Each row is a point. The window is the flat piece filled in between its corners: a triangle in 3 columns, a solid with four corners in 4, and so on. A path goes straight from each point to the next, and from the last back to the first. List the points from which the path goes on through the window.

Window, 4 rows:
0.054 0.063 0.051 0.066
-0.042 -0.003 -0.006 0.018
-0.041 0.024 -0.060 -0.016
-0.026 -0.009 -0.042 -0.052
Path:
(1): 0.046 0.001 0.010 0.028
(2): -0.001 0.086 0.025 0.047
(3): -0.045 0.040 0.014 0.018
(4): -0.030 -0.031 -0.023 0.015
(5): 0.042 0.040 0.017 0.053
(6): 0.025 0.066 0.056 0.038
(7): -0.071 0.011 -0.016 -0.056
(8): 0.047 -0.021 -0.061 -0.019
(9): 0.040 0.043 -0.008 0.032
(10): -0.030 0.061 0.075 0.030
(11): -0.038 0.039 0.037 -0.007
(12): 0.030 0.040 -0.050 0.054
(13): -0.041 -0.030 -0.082 0.001
(14): -0.030 0.040 -0.033 -0.023
(15): -0.049 0.015 -0.039 -0.062
(16): -0.008 -0.009 -0.039 -0.019
Through the window after points: 1, 3, 5, 7, 13, 15

Window (6 x 6):
0.054 -0.025 -0.005 -0.049 -0.001 0.024
0.032 0.045 0.031 -0.036 -0.008 0.000
-0.010 0.010 0.005 -0.080 0.060 0.012
0.009 0.011 -0.042 0.028 0.007 0.021
-0.049 0.004 0.006 0.055 0.022 0.071
0.127 -0.038 -0.005 0.041 -0.006 -0.025
Path:
(1): -0.059 -0.020 0.001 -0.049 -0.041 0.026
(2): 0.065 0.035 0.003 0.004 0.067 0.047
(3): 0.079 0.021 0.018 -0.088 0.073 0.029
(4): 0.029 -0.045 -0.019 -0.008 -0.043 0.017
(5): 0.022 -0.026 0.013 -0.051 0.009 -0.010
(6): 0.089 0.037 0.009 0.015 0.021 0.033
(7): 0.014 0.036 0.003 -0.032 0.015 0.042
(8): -0.086 -0.012 0.029 0.056 0.003 0.022
(9): -0.003 0.018 0.003 -0.084 0.031 -0.037
(10): -0.003 -0.014 0.005 -0.017 0.088 0.123
(11): 0.007 0.023 -0.017 -0.004 0.044 0.059
(12): 0.005 -0.025 -0.001 -0.001 -0.012 -0.002
Through the window after points: 3, 9, 11

Window, 8 rows:
-0.041 0.051 -0.035 -0.009 -0.002 0.000 0.016 0.041
0.042 -0.105 -0.002 -0.105 -0.022 0.041 0.007 -0.010
0.027 0.002 -0.034 0.005 0.001 -0.046 0.012 0.006
-0.056 0.006 -0.025 0.065 0.013 -0.036 0.067 0.019
-0.071 0.009 0.040 -0.033 0.014 -0.035 0.056 -0.127
0.049 0.014 -0.003 0.024 0.017 0.022 0.042 0.064
0.087 -0.048 -0.039 -0.047 -0.087 0.063 0.022 0.040
-0.059 0.037 0.030 0.048 -0.013 -0.034 -0.009 0.017
Path:
(1): -0.013 -0.024 0.003 0.001 0.016 0.005 0.007 -0.024
(2): -0.017 -0.071 0.007 0.004 0.004 0.085 -0.016 -0.070
(3): 0.056 -0.002 -0.030 -0.054 -0.033 -0.047 0.045 0.051
(4): -0.034 0.031 0.042 0.002 -0.034 -0.038 0.009 0.021
(5): -0.052 -0.008 -0.045 0.081 0.040 0.017 0.008 -0.037
(6): 0.011 0.011 -0.063 0.001 0.000 0.032 -0.026 -0.010
(7): 0.002 -0.014 0.014 -0.010 -0.005 -0.032 0.055 -0.002
(8): -0.024 -0.010 0.039 0.011 -0.036 -0.008 0.109 0.034
(9): -0.004 -0.016 -0.020 -0.007 0.009 0.010 0.009 -0.005
(10): -0.066 -0.035 -0.057 0.037 0.031 0.037 -0.015 -0.001
(11): 0.006 0.079 0.054 -0.007 -0.057 -0.056 0.032 0.043
(12): -0.006 0.015 0.010 -0.046 -0.002 -0.077 0.047 0.059
(13): -0.012 -0.020 -0.014 0.025 0.012 0.046 -0.001 -0.058
(14): -0.059 0.015 0.015 0.071 0.007 0.023 0.010 -0.023
(15): -0.015 0.016 -0.011 -0.055 0.017 -0.053 0.057 -0.005
(16): -0.048 0.087 0.044 -0.016 -0.064 -0.056 0.091 -0.021
Through the window after points: 2, 4, 6, 10, 16

Window, 9 rows:
0.007 0.008 0.094 -0.118 0.046 0.029 -0.060 0.032 0.071
-0.008 0.041 0.135 -0.042 0.019 -0.038 0.091 0.044 -0.053
-0.002 0.026 -0.007 -0.067 -0.013 0.088 0.032 0.001 0.044
-0.044 0.013 -0.040 -0.055 -0.004 -0.026 0.012 -0.028 -0.064
0.029 -0.012 -0.054 0.026 -0.041 -0.083 -0.002 -0.012 -0.041
0.042 0.045 -0.024 0.074 -0.005 -0.036 -0.040 -0.071 -0.022
0.014 -0.014 0.029 0.021 -0.032 0.053 0.029 -0.035 -0.065
0.056 0.024 -0.018 -0.022 0.010 -0.026 0.023 -0.009 -0.075
0.037 -0.040 0.003 0.021 0.079 -0.011 0.057 -0.014 0.026
Path:
(1): 0.090 0.001 0.005 0.002 -0.006 -0.017 -0.005 -0.104 -0.033
(2): -0.036 0.043 0.014 0.022 0.024 -0.005 -0.035 0.038 0.019
(3): -0.014 0.002 -0.003 0.050 0.003 -0.042 0.028 0.029 -0.033
(4): 0.050 0.030 -0.042 -0.043 -0.029 -0.002 0.012 -0.091 -0.050
(5): 0.010 -0.011 0.008 -0.068 0.001 -0.006 0.017 -0.024 -0.025
(6): -0.031 0.027 0.025 -0.032 0.019 -0.009 0.026 0.053 -0.038
(7): 0.005 -0.006 0.014 -0.006 0.020 0.024 0.028 0.071 0.019
(8): 0.015 0.013 0.029 -0.057 0.025 0.013 0.012 -0.043 0.013
(9): 0.058 -0.008 -0.032 -0.021 -0.078 -0.035 0.064 -0.039 0.009
(10): 0.009 0.020 0.004 0.019 0.017 -0.004 -0.027 -0.018 -0.035
(11): -0.006 0.044 0.002 0.031 -0.001 0.067 0.077 0.058 -0.080
(12): 0.018 0.008 0.011 -0.034 -0.003 -0.049 0.024 -0.048 -0.035
Through the window after points: 1, 7, 9

Window:
-0.039 0.032 0.059 -0.047 0.041 0.057 0.111 0.058 -0.036 -0.060 -0.055 -0.041
-0.076 -0.005 0.008 0.001 -0.052 0.075 -0.025 0.022 -0.032 0.043 0.052 0.027
-0.003 0.034 -0.042 0.051 0.030 0.004 0.019 0.079 -0.035 0.004 0.009 -0.020
-0.093 0.038 0.042 0.074 0.021 0.093 0.053 -0.002 -0.030 -0.074 -0.082 -0.004
-0.009 -0.030 -0.007 -0.015 -0.032 0.036 -0.104 0.046 -0.009 0.033 -0.013 0.053
0.006 0.035 0.003 0.012 0.096 0.046 0.061 -0.003 -0.049 -0.109 0.019 -0.039
0.063 0.058 -0.006 -0.010 -0.066 -0.063 -0.006 0.019 0.005 0.004 0.036 0.003
0.044 -0.064 -0.004 0.036 -0.065 -0.032 -0.012 0.026 0.054 0.030 0.035 -0.022
0.038 0.056 0.011 0.053 0.095 0.043 0.049 -0.031 -0.011 0.020 -0.018 -0.045
0.045 -0.014 -0.032 0.013 -0.067 0.021 -0.046 0.065 0.058 0.058 0.068 0.112
-0.008 0.043 0.017 -0.018 0.029 -0.071 -0.007 0.052 0.059 -0.002 0.056 0.003
0.028 0.022 -0.086 -0.030 0.011 -0.056 0.037 -0.005 0.047 0.006 0.019 -0.010
Path:
(1): -0.010 0.029 -0.019 0.009 0.020 0.040 -0.005 0.061 0.036 -0.022 0.048 -0.065
(2): 0.011 0.004 0.024 -0.005 0.009 -0.022 0.033 -0.020 -0.017 -0.008 -0.012 0.047
(3): 0.002 -0.002 -0.006 0.014 -0.027 -0.016 0.010 0.028 -0.004 0.012 0.001 0.029
(4): 0.003 0.063 -0.056 -0.048 0.031 0.042 0.008 0.038 0.040 -0.059 0.066 -0.038
(5): 0.003 0.034 0.023 -0.048 0.017 0.058 -0.027 0.100 0.014 -0.067 0.012 -0.088
(6): -0.028 0.014 -0.008 0.032 0.016 -0.001 0.056 -0.017 -0.022 0.004 -0.018 0.013
(7): -0.040 -0.038 0.058 -0.009 0.068 -0.024 -0.015 0.048 -0.117 -0.001 0.064 0.042
(8): 0.030 0.047 -0.052 0.017 -0.067 0.027 -0.025 0.036 0.098 0.016 -0.019 0.009
(9): -0.030 0.023 -0.008 0.000 0.005 0.049 0.026 0.041 0.074 -0.019 0.018 -0.044
(10): 0.031 0.012 0.005 0.034 -0.011 -0.032 0.016 0.009 -0.122 0.034 0.021 0.057
(11): 0.011 -0.090 -0.007 0.005 -0.010 -0.049 0.031 0.004 -0.036 0.024 -0.044 0.043
(12): -0.011 0.060 0.007 0.028 0.001 0.056 -0.005 0.030 0.028 0.001 0.016 -0.023
(13): -0.012 0.005 -0.009 0.029 -0.024 0.045 -0.027 0.005 0.031 -0.013 -0.023 -0.049
(14): -0.010 0.005 0.011 0.015 0.012 0.033 0.027 0.032 -0.039 0.012 0.005 0.053
(15): -0.020 -0.010 0.006 0.004 -0.011 -0.007 0.020 0.022 -0.042 0.003 -0.016 0.030
(16): 0.001 0.026 -0.010 0.015 -0.028 0.029 -0.011 0.056 0.066 -0.026 0.028 -0.013
Through the window after points: 7
